Every row gives one point. Each copy is the shape, with its points in the same order, turned, moved and blurred by noise. Some copies are also mirrored. Which?

Shape, 6 rows:
[[ 0.49  0.14]
 [-0.57  0.11]
 [-0.44  0.22]
 [-0.49 -0.13]
 [-0.06 -0.03]
 [-0.12 -0.01]]
Copy 1, 6 rows:
[[ 0.50 -0.29]
 [-0.42  0.46]
 [-0.21  0.40]
 [-0.49  0.14]
 [-0.07 -0.02]
 [-0.09  0.06]]
Copy 1 is: only turned
Copy 2, 6 rows:
[[ 0.27  0.31]
 [-0.21 -0.61]
 [-0.07 -0.54]
 [-0.42 -0.54]
 [-0.10 -0.12]
 [-0.19 -0.23]]
Copy 2 is: mirrored
Copy 3 (6 x 2):
[[ 0.50  0.08]
 [-0.51  0.20]
 [-0.45  0.26]
 [-0.48 -0.09]
 [-0.03 -0.01]
 [-0.11  0.00]]
Copy 3 is: only turned

Shape (7 x 3):
[[ 0.06 -0.28 -0.55]
 [-0.08 -0.15  0.36]
 [ 0.35  0.31  0.03]
 [-0.33 -0.36  0.09]
 [ 0.14  0.51  0.62]
 [ 0.06  0.45 -0.11]
 [-0.01 -0.25 -0.23]]
Copy 1:
[[-0.11 -0.30 -0.50]
 [ 0.19 -0.15  0.45]
 [ 0.54  0.13 -0.10]
 [-0.21 -0.27  0.26]
 [ 0.66  0.44  0.57]
 [ 0.28  0.42 -0.15]
 [ 0.02 -0.28 -0.15]]
Copy 1 is: only turned
Copy 2 (7 x 3):
[[-0.13 -0.17 -0.61]
 [ 0.01 -0.19  0.29]
 [ 0.30  0.33 -0.10]
 [-0.32 -0.35  0.09]
 [ 0.31  0.39  0.55]
 [-0.02  0.44 -0.14]
 [-0.15 -0.22 -0.29]]
Copy 2 is: only turned

Shape:
[[-0.43 -0.15  0.33 -0.26]
 [ 0.39  0.05 -0.51  0.35]
 [ 0.72  0.05 -0.01  0.25]
 [-0.28  0.12  0.02 -0.26]
 [ 0.13  0.18  0.26 -0.16]
 [-0.04  0.25  0.41 -0.38]
 [ 0.09  0.05 -0.48  0.09]
 [-0.78  0.36 -0.40 -0.17]
 [ 0.30  0.01  0.20 -0.02]
 [ 0.29  0.18  0.03  0.43]]
Copy 1:
[[-0.39 -0.03  0.06 -0.38]
 [ 0.60 -0.10 -0.39  0.51]
 [ 0.81 -0.27  0.07  0.14]
 [-0.10  0.27 -0.08 -0.32]
 [ 0.18  0.08  0.17 -0.25]
 [ 0.14  0.20  0.25 -0.44]
 [ 0.35  0.01 -0.42  0.20]
 [-0.38  0.73 -0.46 -0.03]
 [ 0.34 -0.10  0.15 -0.15]
 [ 0.49 -0.09  0.18  0.41]]
Copy 1 is: only turned
Copy 2:
[[-0.37 -0.05  0.17 -0.38]
 [ 0.44 -0.29 -0.38  0.52]
 [ 0.75 -0.03 -0.03  0.27]
 [-0.24  0.05 -0.24 -0.23]
 [ 0.13  0.18 -0.05 -0.15]
 [-0.04  0.42 -0.03 -0.42]
 [ 0.15 -0.31 -0.38  0.31]
 [-0.75 -0.02 -0.65  0.03]
 [ 0.33  0.02  0.02 -0.04]
 [ 0.27  0.09  0.04  0.44]]
Copy 2 is: only turned
Copy 3, 10 rows:
[[-0.22  0.01  0.03 -0.39]
 [ 0.45 -0.26 -0.41  0.59]
 [ 0.68 -0.26  0.16  0.52]
 [ 0.03  0.16 -0.12 -0.17]
 [ 0.35  0.12  0.23 -0.11]
 [ 0.18  0.25  0.33 -0.21]
 [ 0.36 -0.10 -0.46  0.22]
 [-0.37  0.44 -0.69 -0.15]
 [ 0.41 -0.16  0.15  0.08]
 [ 0.19 -0.08  0.04  0.55]]
Copy 3 is: only turned

Shape (11 x 6):
[[-0.07  0.02  0.21  0.33  0.05 -0.22]
 [ 0.42  0.27  0.26  0.36  0.09  0.24]
 [ 0.62 -0.37  0.46 -0.11  0.29 -0.12]
 [-0.25  0.04 -0.58  0.57  0.53  0.59]
 [-0.03 -0.25  0.26 -0.29  0.65 -0.20]
 [ 0.20 -0.26  0.22 -0.02  0.32 -0.82]
 [-0.08  0.25 -0.12 -0.18  0.06 -0.24]
 [ 0.14 -0.30  0.14 -0.16 -0.03 -0.19]
 [-0.38  0.27 -0.07 -0.30 -0.47 -0.17]
 [ 0.16 -0.13  0.31  0.42  0.82  0.26]
 [-0.10 -0.18  0.10 -0.11  0.13 -0.13]]
Copy 1:
[[ 0.00 -0.10  0.36  0.12 -0.02 -0.08]
 [-0.25  0.51  0.20  0.07 -0.17  0.16]
 [ 0.10  0.44  0.27 -0.63  0.36  0.13]
 [-0.26  0.26 -0.47  0.91  0.29 -0.10]
 [ 0.67  0.08 -0.04 -0.15  0.35  0.05]
 [ 0.44 -0.04  0.46 -0.41  0.30 -0.44]
 [ 0.19 -0.18 -0.14 -0.04 -0.30 -0.26]
 [ 0.07 -0.10  0.02 -0.37  0.17  0.02]
 [-0.01 -0.63 -0.13 -0.08 -0.47  0.02]
 [ 0.20  0.64  0.18  0.32  0.47  0.20]
 [ 0.16 -0.19 -0.01 -0.15  0.12 -0.01]]
Copy 1 is: mirrored
Copy 2 (11 x 6):
[[-0.27 -0.10 -0.10  0.26  0.05 -0.18]
 [ 0.18  0.04 -0.32  0.54  0.14 -0.28]
 [ 0.33 -0.41  0.39  0.18  0.35 -0.66]
 [ 0.04  0.00 -1.12 -0.13  0.51  0.07]
 [-0.15  0.06  0.19 -0.35  0.48 -0.57]
 [-0.39 -0.37  0.29 -0.20 -0.16 -0.73]
 [-0.04  0.28  0.05 -0.16 -0.04  0.01]
 [-0.08 -0.26  0.36 -0.05  0.10 -0.02]
 [-0.12  0.39  0.28 -0.01 -0.15  0.51]
 [-0.01 -0.16 -0.53  0.13  0.67 -0.72]
 [-0.15 -0.01  0.13 -0.17  0.20 -0.07]]
Copy 2 is: only turned

Shape:
[[-0.20 -0.54  0.29 -0.05  0.77  0.11]
 [-0.30 -0.16  0.30 -0.19  0.10 -0.08]
 [-0.41  0.11  0.23  0.25 -0.05  0.32]
 [ 0.56  0.24  0.04  0.17 -0.44  0.13]
 [ 0.16  0.26 -0.44  0.15 -0.34  0.30]
 [-0.09 -0.05 -0.17 -0.30 -0.07  0.10]
 [-0.22 -0.81  0.26  0.14  0.10  0.18]
 [ 0.02 -0.09  0.12  0.14 -0.28  0.08]
 [-0.37  0.69 -0.28  0.46 -0.33 -0.50]
 [ 0.38  0.10  0.02  0.30 -0.36  0.22]
 [ 0.08  0.20 -0.53  0.28 -0.51  0.04]
 [ 0.22  0.45 -0.40 -0.09 -0.59 -0.01]]
Copy 1:
[[-0.34 -0.54 -0.44  0.18 -0.78  0.11]
 [-0.32  0.00  0.00 -0.08 -0.51 -0.13]
 [-0.56 -0.16  0.34  0.17 -0.07 -0.01]
 [ 0.45  0.13  0.38  0.30  0.19 -0.17]
 [ 0.09  0.01  0.12  0.05  0.57 -0.05]
 [-0.09  0.03 -0.08 -0.27 -0.03  0.03]
 [-0.20 -0.75  0.06 -0.12 -0.55 -0.26]
 [-0.01 -0.10  0.28  0.06 -0.07 -0.25]
 [-0.54  0.54  0.03  0.35  0.47 -0.69]
 [ 0.27 -0.11  0.35  0.31  0.19 -0.17]
 [ 0.04  0.03  0.12  0.02  0.64 -0.40]
 [ 0.21  0.43  0.17 -0.09  0.53 -0.21]]
Copy 1 is: mirrored
Copy 2 (12 x 6):
[[-0.56 -0.39  0.10 -0.36  0.67  0.08]
 [-0.11  0.19  0.18 -0.26  0.25  0.32]
 [-0.38  0.20  0.28  0.27 -0.04  0.21]
 [ 0.40 -0.24  0.16  0.31 -0.50 -0.12]
 [ 0.01  0.01 -0.35  0.41 -0.47 -0.02]
 [-0.02  0.01 -0.17 -0.23 -0.14  0.18]
 [-0.22 -0.36  0.14  0.03  0.45  0.64]
 [ 0.14 -0.10  0.13  0.23 -0.10  0.18]
 [ 0.36  0.86 -0.13  0.60  0.08 -0.20]
 [ 0.20 -0.28  0.11  0.43 -0.38 -0.04]
 [ 0.27  0.09 -0.39  0.56 -0.36  0.05]
 [ 0.41  0.32 -0.18  0.23 -0.70 -0.09]]
Copy 2 is: mirrored
Copy 3 (12 x 6):
[[-0.14 -0.55  0.06 -0.22  0.55  0.62]
 [-0.13 -0.30  0.43 -0.17  0.03  0.06]
 [-0.33  0.12  0.39 -0.12 -0.16  0.26]
 [ 0.59  0.34  0.31  0.10 -0.40 -0.17]
 [ 0.26  0.41 -0.04 -0.23 -0.52  0.01]
 [ 0.05 -0.15  0.12 -0.36 -0.17  0.03]
 [-0.06 -0.62  0.26  0.04 -0.15  0.78]
 [ 0.10  0.01  0.38  0.00 -0.30  0.11]
 [-0.50  0.33 -0.01  0.30 -0.33 -0.69]
 [ 0.34  0.29  0.28  0.11 -0.35  0.13]
 [ 0.16  0.29 -0.10  0.00 -0.73 -0.21]
 [ 0.28  0.29  0.13 -0.25 -0.63 -0.54]]
Copy 3 is: only turned
